Each row is a point. The points of each table are mixes of a few directions, plus a little noise. How many directions does each table use, and how many do they share? Where both have some left over, give the other angles between the two spaces (their principal angles), to ten degrees, smallest first.

First (4 x 2):
[[  1   1]
 [  2 -72]
 [  0  -5]
 [ -2  77]]
Second (5 x 2):
[[  0  13]
 [  1 -16]
 [ -1  64]
 [  0 -94]
 [ -1  33]]
Directions: first 1, second 1, shared 1

First (6 x 3):
[[ 17 -56  76]
 [-13  44 -59]
 [  1  -4   6]
 [-10  33 -44]
 [ -9  28 -38]
 [ 13 -43  59]]
Second (5 x 3):
[[-67 -22  30]
 [ -7  23  17]
 [ 73 -44 -71]
 [-19  15  20]
 [ 20  29   3]]
Directions: first 1, second 2, shared 0; angles 70

First (7 x 4):
[[-60  21   0 -86]
 [-21   7 -17 -12]
 [ 50 -18  47  25]
 [ 52 -18   7  68]
 [ 38 -14  43  12]
 [-13   5 -60  40]
 [-46  16 -20 -46]]
Second (7 x 4):
[[-38  14 -36 -19]
 [ 24 -10  21  14]
 [  2  -1   3   1]
 [ 36 -15  36  20]
 [ 87 -31  78  44]
 [-75  25 -67 -39]
 [-38  14 -35 -21]]
Directions: first 2, second 1, shared 1

First (9 x 6):
[[-35 -37  59 -35   8   9]
 [  2  37 -24  56 -23  -8]
 [  8  31 -37  42  -3  -4]
 [ -3 -22  24 -32   3   3]
 [ 41  38 -50  34 -24 -12]
 [-34   6 -83  22 118  22]
 [-26 -44 116 -45 -58  -4]
 [ 37  15 -14   2 -34 -11]
 [  9 -25  11 -45  11   5]]
Second (6 x 6):
[[ 31  50   9  63  20  -5]
 [ 33  20  -6  46   8   9]
 [-12 -70 -28 -55 -28  25]
 [ 40  62   9  79  24  -6]
 [-49  -7  22 -59  -5 -27]
 [-36 -51  -8 -69 -22  -1]]
Directions: first 3, second 2, shared 0; angles 40, 60

First (10 x 9):
[[-15  15  28   9 -22 -16 -39  44  10]
 [-28 -41  -6 -20  -4   3   8  34 -24]
 [-26 -29  -2 -12  78   7   6  15   0]
 [ 64   0 -46 -17 -23  15  44 -41 -27]
 [  2  -4   7 -15 -91 -18 -25  63 -29]
 [ 12  41  23  32 -97 -12 -25 -33  22]
 [-16  17  18  28   1   2  -7 -38  31]
 [-24 -27  -3 -16  60   5   5  27  -9]
 [-67 -16  25  31  74   9  -3 -38  45]
 [ 96  37 -43 -15  24  12  33 -35 -15]]
Second (9 x 9):
[[ -19   20   29   24  -40  -13  -29    0   22]
 [  38  -41  -59  -49   80   25   58    0  -44]
 [  25  -27  -39  -32   52   17   38    1  -29]
 [  -4    5    7    6  -10   -3   -7    0    5]
 [   6   -7  -10   -8   14    4   10    0   -8]
 [  -7    7   10    9  -13   -4  -10    0    8]
 [ -57   61   89   74 -121  -38  -87    0   67]
 [  -1    1    1    1   -2    0   -1    0    1]
 [  19  -20  -29  -24   39   12   29    0  -22]]
Directions: first 4, second 1, shared 1

First (11 x 11):
[[  -9   -6   -8   -5    9   10  -17    1   16   -1   -3]
 [   5   10    9    5  -11   -4    6    5   11   -2    0]
 [  12  -23   -9   -5   12   -3   10  -21 -121   14   -5]
 [  -6   -1  -10   -5    9   -7   16   -2   29   -4    9]
 [ -10  -10  -13   -7   16    7  -11   -1   17   -2    1]
 [   1    6    5    4   -6    3   -6    5   11   -1   -2]
 [  -2    0   -1    0    1    4   -7    2    6    0   -1]
 [  -3    2   -1    0    0    2   -3    3   21   -2    1]
 [   6    8    7    4  -10  -10   17    1   -4    0    3]
 [  11   12   16    9  -18   -4    5    5  -12    1   -4]
 [  -3    3    1    0    0    4   -7    5   27   -3    0]]
Second (10 x 11):
[[  2  -9 -19 -12  19 -31  64 -20 -13  -4  21]
 [ -1   5  11   6 -11  17 -36  11   7   3 -12]
 [ -1   6  12   8 -12  19 -39  12   8   3 -13]
 [  0  -3  -6  -4   6 -10  20  -6  -4  -1   6]
 [  0   1   3   2  -3   5 -10   3   2   0  -4]
 [  1  -3  -6  -4   6 -10  20  -6  -4  -1   7]
 [ -2   8  18  12 -18  29 -60  18  12   4 -20]
 [  0   0  -1   0   1  -1   3  -1   0   0   1]
 [  1  -5 -10  -7  11 -17  35 -11  -7  -2  12]
 [  0  -1  -1  -1   1  -2   4  -1  -1   0   2]]
Directions: first 3, second 1, shared 1

First (9 x 12):
[[  94  -29   38   10  -17  -43    0   -9   49  -16  -71  -33]
 [  41  -16   13  -49   11   50   25  -38   27   -4  -48   -4]
 [ -62   17  -15   45   27   14  -40   51  -11    5   69   35]
 [ -27   40  -48  -23   21    0   22  -27  -31   61   47   55]
 [  48  -35   34   -6  -51  -35    9  -12   15  -47  -67  -77]
 [   4    6  -35   30   17   34  -24   20   23   31   36   38]
 [ -49   18  -36   12  -12   -9   -2    7  -36   16   47    7]
 [  56  -19   88  -28   25  -43   11  -10   28  -38  -76  -16]
 [-109   17  -41    2  -20   35   -4   14  -61  -12   66  -11]]
Second (8 x 12):
[[  81   -6  -26   10  -84 -114   31  -41   -9   18  -46  -65]
 [  92  -11  -35    6  -98 -119   37  -49  -11   15  -55  -79]
 [ -48   14   20    4   55   37  -21   29    1   -4   31   47]
 [ -38    4   15   -2   41   52  -15   19    4   -6   21   30]
 [   8  -18  -16  -17  -19   43    8  -18    8   -9  -17  -27]
 [ -57    5   17   -6   61   77  -21   29    6  -13   33   45]
 [ -39   19   23   12   49    1  -19   31   -3    3   32   45]
 [  -7   -3   -2   -5    2   25   -2   -1    3   -5    1   -1]]
Directions: first 5, second 2, shared 2

First (9 x 14):
[[ 14 -14 -10  30  -9 -12 -11  -3   1 -25 -24   8 -11  22]
 [ 59 -30 -25  -9  14  92  31 -46 -48 -17  53   8  43 -96]
 [-54  31  27 -14  -2 -62 -14  37  41  32 -25 -16 -17  57]
 [-42  26   9  18 -18 -60 -31  31   9   1 -33  16 -74  69]
 [-60  50  17 -32  -5 -23 -12  28 -14  39  22  15 -73  15]
 [ 30 -41  -1  46  -3 -40  -7  -1  54 -36 -66 -26  62  52]
 [ 40 -16 -21 -11   8  76  22 -35 -51 -10  51  15  13 -79]
 [ 48 -22 -26  -6   7  81  22 -39 -55 -18  51  19  13 -83]
 [-37  14  31 -21   9 -53   0  29  63  34 -27 -39  45  42]]
Second (9 x 14):
[[  34  -79   13   34  -98   -7  -72   42  -18  -43  -59   51    9   19]
 [  32  -23  -14   42   24  -23   16  -22   45  -32  -43  -32   53   34]
 [  35  -31   -4   14   15    5   17  -18   32  -17  -19  -29   78   -5]
 [  13    8   -9   -1   51    5   42  -30   33    4    7  -43   54   -9]
 [ -70   83    5  -53   19    9    9   10  -50   55   70   24 -115  -21]
 [ -21   -4   14   -8  -61    0  -49   38  -45    3    1   53  -70    2]
 [  12   -9    5  -27   12   33   21   -9    4   16   26  -18   57  -46]
 [  14  -10  -15   54    7  -44   -7   -8   31  -38  -53   -8   -9   63]
 [ -48   64    5  -54   31   22   25   -2  -31   51   69    2  -56  -38]]
Directions: first 3, second 3, shared 2; angles 70
